Every row gives one point. Each table stands for the endless flat space through its points: a line for two points, a plane for three, and so on. Write the one point that lies in both, or say that there is none.

First (2 x 3)
[[ -7  51   4]
 [-31  19  24]]
Second (2 x 3)
[[-33  29  17]
 [ -9  23  23]]
They share: [-25  27  19]

First (3 x 6)
[[ -8 -22 -42 -29  29  32]
 [ -5 -12 -36 -24  24  26]
 [-20 -38 -51 -43  22  41]]
Second (2 x 6)
[[ 17 -27 -36 -59  -8  38]
 [-31   3 -18 -11  22   2]]
They share: no point

First (6 x 9)
[[ 24  36 -28   3 -12 -43 -38  -5 -31]
 [ 56  30 -51  29  36 -10 -20 -38 -46]
 [ 67  34 -25  16  21  -3 -12 -22 -12]
 [ 41  20 -22 -13  12 -23 -31 -15 -53]
 [ 43  11   0  -7  36 -12 -23  -7 -44]
 [ -1  61 -55  23 -10 -59 -41  20  -5]]
Second (2 x 9)
[[ 18  51 -20 -14  30 -45 -44  28 -48]
 [ 30  27 -23   7  15 -30 -20   4 -24]]
They share: no point

First (2 x 12)
[[ 18   4  20  49 -23  42   2  14  21 -30  30 -50]
 [ 20   9  19  41 -17  34   3  18  22 -26  27 -44]]
Second (7 x 12)
[[ 39  55  28  46 -23  -6   5   6  54  38  22 -27]
 [ 25  45  39  62   9  37   4  34   9  -2 -11 -33]
 [ 30   9   6  13 -12   5   3  16  43 -11  40 -25]
 [ 24   7  42  71  16  38 -18  41 -17 -30 -15 -42]
 [ 29  26  29  39  28  39  27  30  -6  -9  10  -5]
 [ 79  25  -2  29 -23   2  18  45  44   2  37 -59]
 [ 16   3  29  70   8  52 -41  49  16 -45 -20 -59]]
They share: [ 24  19  17  25  -5  18   5  26  24 -18  21 -32]

First (4 x 18)
[[  0   4  -3  -9   9  25  28 -16 -10  -5  29 -41 -17  44  -2   4  33  16]
 [-17  -8  26   9   5  28  -1  -3  20   4   8 -10  -8   8   1 -43  69  39]
 [ -2 -32  27 -13  29  11 -10  22 -22  13   7   1 -11   4 -12 -42  37  -2]
 [ 24 -30  -5 -42  45  -2  19  21 -75   5  30 -29 -21  43 -20  11 -18 -47]]
Second (4 x 18)
[[  2 -17  17 -16  34   9  13  15 -14  -7  19 -32  -9  16   8  -8  20   5]
 [-11  -6  27   9  18  39  12  29 -38  18  66   2 -53  33  -4   7  25 -11]
 [ 22 -12  16  -8  29  18  20   2 -31  19  36 -18 -27   4  -9  15  25 -13]
 [-34 -20  20 -16  31  12   4  42  -5 -31  16 -32  -3  46  23 -35  17  23]]
They share: no point

First (6 x 24)
[[-86   0  14  36  46 -16   7 -22  46  56   6  15 -26  18 -43  52  -1  -1
   24  23  43  47   0  50]
 [ 61  14  43 -57 -52  61  60 -40  13 -16 -39  33 -10 -34  11  29   3  -1
   39 -19 -37  13  66 -53]
 [ 18   6  49 -71 -14  21  39 -63  -3   3 -35  23 -38 -24   7  11  19  15
   39 -46 -13   8  49 -45]
 [-20  -8  24 -15  -5  30  20 -14  47  26 -16  14 -24 -18  -2  41  17 -12
   32  12   7  16  22  -6]
 [-22 -35  74 -69 -29  52 -36 -34  50  -6   4 -11   7 -20 -25 -32 -10  58
   34 -38 -19  32  43 -58]
 [  5 -24  23 -32  -2  50  32 -28  57  17 -52  36 -33 -13  39  45  31  -7
   46  -5  10  -2  25 -35]]
Second (5 x 24)
[[ -9 -22  33 -24  47  10  -2 -41  54  30 -13   6  -7  15 -41 -14 -15 -28
   36   8  39   7  48  -3]
 [-24 -35  37 -23  37   9  -6 -21  59  35   1  11   4  21 -55  -5 -15 -22
   23  -1  53  17  52   1]
 [-36 -15  15 -27 -24  33   4  -4   6  28   6  17 -44 -19   3  54  21  35
    7 -10   4  54  17 -25]
 [-34  -8  64 -22   2   6  34 -30  70  16 -14  12  14 -10 -36  28   3 -25
   45  -9  20  -4  34  11]
 [  1  18  26 -23  17  20  25 -61  26  20 -39  12 -43 -17   5  10  12  -4
   51   4 -14   9  26 -11]]
They share: [-23  -4  33 -24   0  20  18 -30  33  23 -14  14 -25 -13 -11  29  11   3
  32  -5   6  22  27  -9]

First (4 x 24)
[[-16  31  -9   3  23  30  -8  48  29  31  34 -55   0 -21   7   4  41  -8
    2  62  22   9 -59 -11]
 [-38   3 -47  -1 -13 -27  22 -13  -5 -29  27 -21 -19  42   3 -33  22  47
   62  54  24  -4  -1 -26]
 [-18  23 -11   3  19  25  -2  39  23  23  27 -53   1 -14  -1   3  34  -1
   10  54  20  12 -53 -14]
 [ -3  32   0   6  37  39 -14  31  32  38  28 -43   3 -37 -16  27  32   6
   -3  32   5  27 -44 -14]]
Second (3 x 24)
[[ -7  -8   6  -7   8  32  15 -20  23   8  19  -9  -4   9 -41  19  23  25
   22  10  16  14 -35 -26]
 [-17  24  -8   4  27  14  -7  12  15  13  26 -23 -17 -19 -13   9  33  24
   17  21  13  23 -31 -35]
 [-29  24   4  14  45  18 -19  20  -1   3  28 -19 -47 -27  -5  -3  37   2
   11   7  19  21 -47 -57]]
They share: no point

First (5 x 24)
[[ 10 -43  12  22   8   5 -15 -30 -45 -25 -37 -23  18   0 -46   7 -24  34
   41 -43  11   4  -9 -83]
 [  6 -30   1 -36  36 -18 -17 -31 -17 -41   8  10  28  25 -10 -16  36  16
   16 -12 -39 -11  -3 -26]
 [ 46  -9  21  -9 -15 -21 -15 -59 -28 -33 -21 -35 -26 -33 -60 -16 -29   0
   36 -42  15 -45 -30 -35]
 [-18 -12  56 -21  -1   9 -18  -7  -8 -28 -14 -34  14  -3 -21   1   3   0
   25 -43  22  28   0 -29]
 [  0 -29  22 -48  28 -31  -9 -24   3 -35  11  -1  20  30  -4 -25  32  14
   13  -7 -39  -6  -5 -15]]
Second (3 x 24)
[[-13  -9  62 -30  -7 -21 -23   6 -17 -40 -10 -20 -28 -14 -30 -42   2  55
   12 -24   8  21 -39 -46]
 [ 42 -39   2 -15  28 -31 -13 -69   3 -40 -35 -30  22  26 -35  -7 -13 -25
   42 -19   3 -54 -14 -11]
 [  6 -15  44 -30  -1 -27 -14 -16 -11 -32 -12 -29 -11  -6 -25 -29   2  30
   25 -31   0  -1 -26 -33]]
They share: no point

First (4 x 24)
[[-19  17  -2  -5  -8  53  -8  20  -6  41 -22 -14  14  24  -2  27 -19  42
  -22  -7  11  29 -11 -16]
 [-27   7 -24  -3  -9  28  -7   8   1  22 -17  -7  26  15   4  20 -24  23
  -35  -1   3  34   1   3]
 [-11   6 -22 -21   4  34  15   2  18  15 -26   3  23  -4  12  12 -12  29
  -24 -15   8  28   8  13]
 [-32 -12 -63  -9  -4 -15   8 -18  23 -18 -13  10  45 -14  21   2 -24  -8
  -51   1  -9  39  27  45]]
Second (4 x 24)
[[-37 -44 -23 -27 -15  -4  24 -44  -8 -18 -22 -41  18  -3  64  20 -57  39
   10 -47  -4  12 -18  28]
 [-63  22 -51  17   7  42  14 -16   6  10 -24  29  56  25  26  48 -23   1
  -38  13  50  72   6  60]
 [-25  22 -49  17   7  56  -1 -18 -28  30 -27  35  36  45  24  35  -5  -1
  -33   4  32  85 -24  53]
 [-42  -9 -35  -9  -4  16  18 -22   7  -4 -22  -7  34   2  37  26 -33  21
  -18 -16  16  35   2  37]]
They share: [-18   1 -33 -13  -2  18  11  -4  15   4 -21  -1  26  -8  17   9 -11  19
 -29 -11   2  30  12  24]

First (4 x 24)
[[ 24  11 -24 -10   5 -27 -24  -3 -17  15 -14  -6 -37   6  12  21   7  64
   27   7  32 -26 -43  -3]
 [-11   8  -6  -3 -18  16 -45 -14  38  70 -16  21  10  41 -19  29  40  25
   19  29  36  20 -20  28]
 [ 14  12 -10 -11  -4  -8 -33 -17  24  57 -21  11 -17  30   7  29  38  58
   27  26  49   4 -45  13]
 [ -6   4 -12   0  -7   0 -42 -11  17  48 -11   6  -3  22 -15  29  27  32
   21  17  33   1 -25  18]]
Second (6 x 24)
[[-11  -6 -34  -5  -9   0 -57 -20 -78  12 -42   0 -30  18 -30  19  36  17
   19  43   5 -39 -48   1]
 [ 41  13 -64 -38  16  35 -48  29 -23  12 -11  10 -27  45 -24  33  -2  37
   18  16  -8 -16 -34  62]
 [ -4 -17 -29   2 -19  -5 -53  -6 -58  -3 -51   0 -17   5 -24   8  23  27
   28  31  -3 -41 -34  17]
 [ -2  23 -42 -43 -12  17 -29  20 -22  34   4  -4 -23  43 -23  32 -13  21
    5  31  17 -21 -43  16]
 [ 46  25 -82 -53  28  51 -53  22 -46  18 -12   0 -43  57 -33  48   5  31
   11  31 -13 -27 -57  70]
 [-13   9 -30 -10 -23   7 -41  -9 -54  22 -34  -6 -20  19 -23  13  21  26
   10  37   4 -40 -41   2]]
They share: no point

First (2 x 24)
[[ 23 -33   6   6 -11  -2 -19  11  -9   9  -3   0  32 -14  20 -22 -33  27
   -6 -30 -29  24  -7  16]
 [ 38  -9  12  27   7  19 -22   8 -12  12  -3   3  20 -35  17 -19  -6  12
   -6 -21  -8  18 -10   7]]
Second (5 x 24)
[[  6 -57  37   7  20  31  31  -5  11   1  -7  28  23  -7  40  11  30  34
   45   2 -31  51 -26   0]
 [ 10 -27  13  19 -32  17 -41 -31  -3  33  29 -36  -3  -9  12 -89 -18  16
  -19 -12 -35  29 -38  60]
 [ 27 -40  28  36  11   3   1 -12 -20  23   4  -7  23 -31   9 -23   1  19
   32 -12 -27  41 -21  36]
 [ 54  -9   9  18   5 -20 -47  -3 -20 -21  -5 -13  46 -32  -8   1 -54   3
  -19  -9  20 -21  -1  30]
 [ 42 -22  17  10   7 -11 -33 -10  -9 -25  -4  -6  43 -21   1   6 -40   9
   -7   1  14 -12  -9  28]]
They share: [ 33 -17  10  20   1  12 -21   9 -11  11  -3   2  24 -28  18 -20 -15  17
  -6 -24 -15  20  -9  10]
